Rows are points. Examples show where two turns around zero, p and q, send a point. Where does a point land after both, in the order given? Backwards means that the second turn is done in reverse. Each puzzle has new turns, and all numbers are rounded.

Turn p:
-0.26  -0.08 => -0.14  0.23
0.38  -0.18 => -0.08  -0.41
-0.13  0.26 => 0.22  0.19
Turn q:
-0.12  0.16 => -0.01  0.20
0.06  0.29 => 0.21  0.21
0.06  -0.45 => -0.19  -0.41
Where do these land?
q, then p: 0.01  0.15 => 0.14  -0.06
q, then p: 0.26  -0.35 => -0.41  -0.14
p, then q: -0.28  0.20 => 0.28  0.20

Turn p:
0.04  0.12  0.28  0.11 => 0.05  -0.05  -0.29  0.14
0.14  -0.32  -0.09  -0.32 => 0.27  0.25  0.32  -0.04
0.12  0.09  0.02  0.33 => 0.02  -0.24  -0.23  -0.15
-0.13  -0.40  -0.14  0.19 => 0.14  -0.33  0.33  -0.01
-0.18  0.52  -0.07  -0.31 => -0.50  0.37  -0.13  0.06
Turn q:
0.16  0.00  0.07  0.31 => 0.00  -0.26  0.21  0.12
-0.88  0.06  -0.03  0.02 => -0.06  0.45  -0.43  0.62
0.27  -0.03  0.20  -0.13 => -0.15  -0.02  0.20  -0.26
0.11  -0.17  -0.11  -0.33 => -0.04  0.04  -0.20  -0.35
0.18  0.23  -0.04  0.07 => 0.21  -0.02  0.22  -0.04
0.16  -0.09  -0.09  0.07 => 0.04  -0.19  0.00  -0.08
Where do these land?
p, then q: -0.09  0.22  -0.29  -0.18 => -0.03  0.38  -0.04  0.16
p, then q: 0.06  -0.26  0.12  -0.14 => 0.00  -0.13  0.29  -0.07
q, then p: -0.35  -0.15  -0.46  0.22 => 0.07  -0.28  0.17  -0.54
p, then q: -0.04  0.22  0.30  0.09 => 0.24  -0.19  -0.18  0.14
q, then p backwards: 0.42  -0.03  0.33  0.01 => -0.17  -0.12  -0.49  0.05

Turn p:
-0.19  -0.09  0.55  -0.37  -0.37  0.00  0.10  0.29 => -0.43  0.13  -0.09  0.15  0.66  -0.02  -0.20  0.07
0.30  -0.56  -0.12  -0.39  0.17  -0.24  0.17  0.43 => 0.35  0.04  0.23  -0.20  0.41  -0.22  -0.13  0.65
-0.05  -0.22  -0.25  0.29  0.00  -0.14  -0.09  -0.09 => 0.00  -0.07  0.26  -0.03  -0.33  -0.22  0.02  0.05
0.03  0.09  -0.07  0.02  0.09  -0.07  0.17  -0.37 => 0.13  -0.02  0.09  0.26  -0.18  0.21  0.16  -0.02
-0.05  -0.16  0.53  -0.56  -0.16  0.12  -0.26  0.10 => -0.09  0.34  0.06  0.01  0.73  -0.01  -0.19  -0.22
-0.10  0.22  -0.33  -0.01  0.09  -0.11  -0.06  -0.02 => 0.03  -0.15  0.02  -0.18  -0.14  0.06  0.33  -0.03
-0.06  0.22  -0.25  0.20  -0.06  0.39  0.05  -0.24 => -0.08  -0.05  -0.04  -0.10  -0.41  0.37  -0.07  -0.20
0.20  0.35  0.04  0.40  -0.11  0.01  -0.11  -0.08 => -0.08  0.14  -0.36  0.08  -0.39  -0.09  0.09  -0.16
-0.08  0.14  -0.10  0.42  0.35  0.04  0.04  -0.03 => 0.18  -0.36  -0.15  0.04  -0.35  -0.08  -0.02  -0.14
Turn q:
-0.20  -0.42  -0.46  -0.16  -0.21  0.42  -0.14  -0.38 => 0.22  -0.61  0.40  -0.16  0.30  0.01  0.22  0.31
0.59  -0.08  -0.18  -0.10  0.44  0.06  -0.08  0.07 => 0.51  0.11  0.17  -0.15  -0.04  -0.01  -0.39  -0.35
-0.20  0.28  0.29  0.03  -0.21  0.01  0.18  0.29 => -0.29  0.21  -0.42  -0.07  -0.07  -0.10  0.14  0.13
0.50  0.03  0.12  0.19  0.01  -0.02  0.02  -0.02 => 0.22  0.11  -0.19  0.07  0.02  0.26  -0.35  -0.11
-0.15  -0.01  0.23  0.05  0.01  -0.32  0.25  0.02 => -0.13  0.21  -0.10  0.25  -0.23  0.10  0.22  -0.02
-0.45  0.38  0.18  -0.03  -0.06  -0.13  0.13  -0.24 => -0.55  -0.07  -0.10  0.00  -0.07  0.10  0.34  -0.15
0.06  0.18  0.10  -0.15  -0.18  -0.25  0.08  0.26 => -0.04  0.06  -0.35  0.16  -0.16  -0.23  0.00  -0.07
-0.33  0.22  -0.09  0.24  -0.14  -0.16  0.12  0.14 => -0.30  0.18  -0.13  0.17  0.24  -0.12  0.24  0.01
0.36  -0.18  0.08  0.01  0.35  0.15  0.00  0.20 => 0.36  0.28  0.11  -0.20  -0.13  0.04  -0.27  -0.03
-0.18  -0.39  -0.27  -0.07  0.00  0.23  -0.55  -0.34 => -0.01  -0.48  0.61  -0.06  0.15  -0.04  -0.16  0.27
Where do these land?
q, then p: 0.08  -0.44  -0.33  0.35  0.14  -0.34  0.29  -0.11 => 0.23  0.00  -0.56  0.32  -0.34  -0.01  -0.29  -0.03
q, then p backwards: 0.11  -0.38  0.29  -0.41  0.11  0.33  -0.21  -0.13 => 0.03  -0.26  -0.59  0.25  0.20  0.20  0.14  0.08
q, then p: -0.15  -0.03  0.34  0.18  -0.25  0.03  -0.02  0.10 => -0.23  -0.25  -0.09  -0.35  0.00  -0.03  -0.01  0.04
q, then p: -0.17  -0.16  -0.32  -0.39  0.12  -0.06  -0.25  0.35 => -0.03  0.14  0.00  0.37  0.21  -0.41  0.30  0.24
p, then q: -0.08  0.06  -0.24  -0.08  -0.09  -0.03  -0.37  -0.34 => -0.14  -0.18  -0.29  -0.10  -0.19  0.33  0.20  -0.08
p, then q: 0.16  0.34  0.13  0.07  0.08  -0.31  0.41  0.13 => 0.33  0.31  0.02  0.12  0.42  -0.16  0.17  0.05
q, then p: -0.11  0.29  0.14  -0.04  0.24  0.09  -0.31  0.38 => -0.18  -0.01  0.08  -0.02  0.27  -0.08  0.50  -0.23
p, then q backwards: -0.07  0.33  0.14  -0.07  0.03  0.23  0.34  -0.15 => 0.19  0.10  0.17  0.18  -0.24  -0.12  0.17  -0.35
q, then p: 0.24  -0.02  -0.15  0.40  -0.36  0.05  0.12  -0.24 => 0.40  -0.20  -0.04  -0.27  -0.25  0.02  -0.32  -0.07

Turn p:
0.20  -0.03  0.00  0.07  -0.18  -0.10  0.31  0.02  0.09  0.43  -0.25 => -0.05  -0.35  0.20  0.02  0.09  -0.14  -0.08  -0.14  -0.25  -0.40  -0.02
0.10  0.49  -0.08  0.17  0.37  -0.11  -0.07  0.02  -0.21  -0.19  0.31 => -0.05  0.25  0.08  -0.35  -0.50  0.02  0.33  0.03  0.07  0.17  -0.17
-0.50  0.19  -0.12  -0.12  -0.11  0.15  -0.14  0.36  0.38  -0.36  0.32 => 0.26  -0.07  -0.54  0.07  0.05  -0.06  0.28  -0.20  0.48  0.39  -0.11
-0.17  -0.06  0.27  -0.39  0.02  0.13  0.08  -0.13  0.31  0.06  -0.17 => 0.29  -0.05  -0.17  0.06  0.47  0.06  0.00  0.08  -0.24  0.03  -0.13
0.25  -0.17  0.23  0.47  -0.12  -0.23  0.13  -0.41  -0.13  0.14  -0.10 => -0.36  -0.06  0.43  0.04  -0.02  -0.16  -0.27  0.37  -0.04  -0.27  -0.19
0.28  0.02  0.10  0.26  0.23  -0.03  -0.39  0.16  -0.15  0.11  0.23 => -0.37  0.15  0.14  0.14  -0.35  0.32  0.11  -0.08  -0.04  0.11  -0.14
0.36  -0.37  -0.08  0.16  0.08  0.10  0.30  -0.16  0.05  0.01  -0.23 => 0.03  -0.07  0.34  -0.04  0.14  0.22  -0.20  0.13  0.09  -0.46  0.14
-0.10  0.23  -0.24  -0.44  -0.15  -0.07  -0.32  0.13  0.06  -0.33  0.48 => 0.01  0.00  -0.34  -0.33  -0.03  0.07  0.04  -0.26  0.19  0.68  0.08
-0.09  -0.19  -0.20  0.12  0.05  0.09  0.02  -0.32  -0.06  0.35  -0.26 => 0.20  -0.06  0.43  0.29  0.02  -0.12  -0.14  0.07  -0.15  -0.08  0.16
0.00  -0.33  0.08  0.11  0.17  -0.30  0.21  0.01  -0.26  0.17  -0.11 => -0.30  0.15  0.26  0.08  0.16  -0.14  0.14  0.09  -0.11  -0.28  0.22
-0.15  -0.24  0.19  -0.19  -0.34  0.45  0.37  -0.07  -0.12  0.17  -0.26 => 0.28  0.13  -0.13  0.18  0.36  -0.21  -0.46  -0.16  -0.14  -0.38  0.01
-0.19  0.46  -0.15  -0.21  -0.02  -0.08  -0.52  0.38  0.02  -0.56  0.02 => 0.06  -0.03  -0.70  -0.14  -0.41  0.12  0.24  0.09  0.12  0.51  0.16
Turn q:
0.22  -0.16  -0.22  0.11  -0.38  -0.02  0.29  -0.10  0.22  0.22  0.18 => 0.13  -0.06  -0.32  -0.03  -0.30  0.24  0.00  0.04  -0.20  -0.43  0.09
0.08  0.32  0.29  0.18  -0.16  -0.13  -0.06  -0.24  -0.16  0.00  0.02 => -0.08  -0.08  -0.21  0.36  0.05  -0.09  -0.19  0.22  -0.14  0.18  -0.15
0.17  -0.05  0.07  -0.22  -0.12  -0.41  0.05  -0.26  0.41  0.15  0.17 => 0.25  0.03  0.02  0.19  0.16  0.04  -0.31  0.11  -0.20  -0.52  0.09
-0.14  0.21  0.04  -0.04  -0.22  -0.03  0.27  -0.26  0.48  -0.07  0.10 => -0.15  0.08  -0.06  -0.09  -0.11  0.09  -0.46  0.32  -0.03  -0.35  -0.02
-0.15  -0.17  -0.31  -0.32  0.03  0.46  -0.37  0.32  -0.32  0.11  0.18 => 0.03  0.22  -0.05  -0.34  0.11  -0.13  0.58  -0.35  0.24  0.01  -0.37
0.08  -0.23  0.06  -0.04  0.46  0.59  -0.16  0.09  -0.34  0.03  -0.17 => -0.12  -0.24  -0.08  -0.35  0.16  -0.35  0.29  -0.43  0.22  0.36  0.09
-0.30  0.23  0.17  0.42  0.44  -0.39  0.17  -0.13  -0.13  0.03  -0.02 => 0.12  -0.08  0.10  0.02  0.26  0.29  -0.31  0.32  -0.13  0.58  0.16
0.16  0.20  -0.06  -0.23  -0.25  -0.50  0.53  -0.21  0.17  -0.19  0.10 => 0.09  -0.18  0.22  0.26  -0.24  0.35  -0.52  0.09  -0.22  -0.37  -0.19
0.21  0.36  0.01  0.18  0.12  -0.02  -0.09  0.22  0.13  0.04  -0.14 => -0.40  -0.07  0.04  0.19  0.19  0.16  0.14  0.08  -0.07  0.04  0.16
-0.09  -0.36  -0.38  -0.07  0.05  0.34  -0.49  0.09  -0.24  -0.22  -0.23 => -0.04  0.43  0.08  -0.20  -0.15  -0.31  0.37  -0.51  0.08  0.22  0.02
-0.22  -0.30  -0.03  -0.25  -0.13  0.25  -0.23  0.33  -0.24  0.14  -0.38 => 0.10  0.20  0.01  0.02  -0.11  -0.15  0.37  -0.29  0.60  0.08  0.02
-0.03  -0.04  0.36  0.28  0.15  -0.15  0.09  0.16  0.02  -0.27  0.19 => 0.05  -0.24  0.27  -0.02  -0.03  -0.12  0.03  0.42  -0.16  0.21  0.09
Where do these land?
q, then p: -0.14  -0.53  0.12  -0.16  0.10  -0.03  -0.14  0.19  0.09  -0.05  0.22 => -0.27  -0.06  -0.09  -0.50  0.21  0.19  0.06  0.02  -0.13  -0.15  -0.11
q, then p backwards: -0.17  -0.06  0.30  0.03  0.07  0.08  0.43  0.18  -0.03  0.15  0.02 => 0.12  0.04  -0.26  0.13  -0.11  -0.08  -0.03  -0.12  0.36  -0.33  -0.09
q, then p: -0.07  0.10  -0.13  0.05  0.13  -0.21  -0.10  0.32  0.00  -0.21  -0.38 => 0.03  0.10  -0.01  0.17  0.07  -0.18  0.02  -0.04  -0.03  -0.06  -0.56
q, then p: -0.15  0.18  -0.08  -0.29  0.01  0.06  0.02  -0.41  -0.68  0.03  0.19 => 0.21  -0.32  0.33  0.21  -0.16  0.15  -0.16  0.30  -0.50  -0.10  0.32
p, then q: -0.17  0.11  -0.03  -0.12  -0.04  -0.29  0.35  0.16  0.10  -0.10  0.22 => 0.20  -0.05  0.27  -0.09  0.08  0.22  -0.36  -0.13  0.02  -0.19  0.04
q, then p backwards: -0.11  0.28  0.13  0.11  0.17  0.17  -0.28  -0.03  0.14  -0.05  -0.03 => -0.12  -0.21  0.22  -0.08  -0.08  -0.31  -0.01  -0.11  -0.13  -0.10  0.14
p, then q: -0.08  -0.01  -0.07  -0.10  0.01  -0.16  -0.24  -0.63  0.22  0.02  0.11 => 0.20  -0.25  -0.10  0.17  0.37  -0.03  0.33  0.03  0.32  -0.02  0.26
p, then q: -0.05  -0.79  -0.12  0.16  -0.17  -0.09  -0.28  -0.05  0.04  0.33  -0.15 => 0.15  0.04  -0.12  -0.36  0.20  -0.25  0.18  0.56  -0.23  0.42  0.26
q, then p backwards: 0.08  0.13  -0.16  0.01  0.05  0.23  -0.02  0.27  0.12  0.14  0.08 => 0.16  -0.06  0.11  -0.02  0.17  -0.24  0.11  0.24  0.09  -0.08  0.07
q, then p: 0.02  0.01  0.02  -0.12  -0.19  0.19  -0.08  0.33  0.02  -0.16  -0.84 => 0.07  -0.36  0.05  0.17  0.25  -0.40  0.04  0.13  0.35  0.20  -0.60
p, then q: -0.10  0.23  -0.06  0.00  -0.46  -0.16  -0.24  -0.15  -0.36  -0.08  0.23 => 0.32  0.47  -0.16  0.32  0.23  0.18  0.06  0.07  0.11  -0.13  -0.08
p, then q: -0.10  0.11  0.10  0.22  0.17  0.29  0.52  -0.36  0.16  -0.23  0.28 => -0.43  -0.17  0.38  0.36  0.15  -0.10  -0.20  -0.09  0.13  -0.27  0.29
p, then q: 1.04  0.23  -0.02  0.21  0.15  -0.09  0.08  0.17  0.19  0.20  0.04 => 0.02  0.05  -0.01  -0.22  -0.53  -0.72  -0.17  -0.17  0.59  -0.02  -0.26
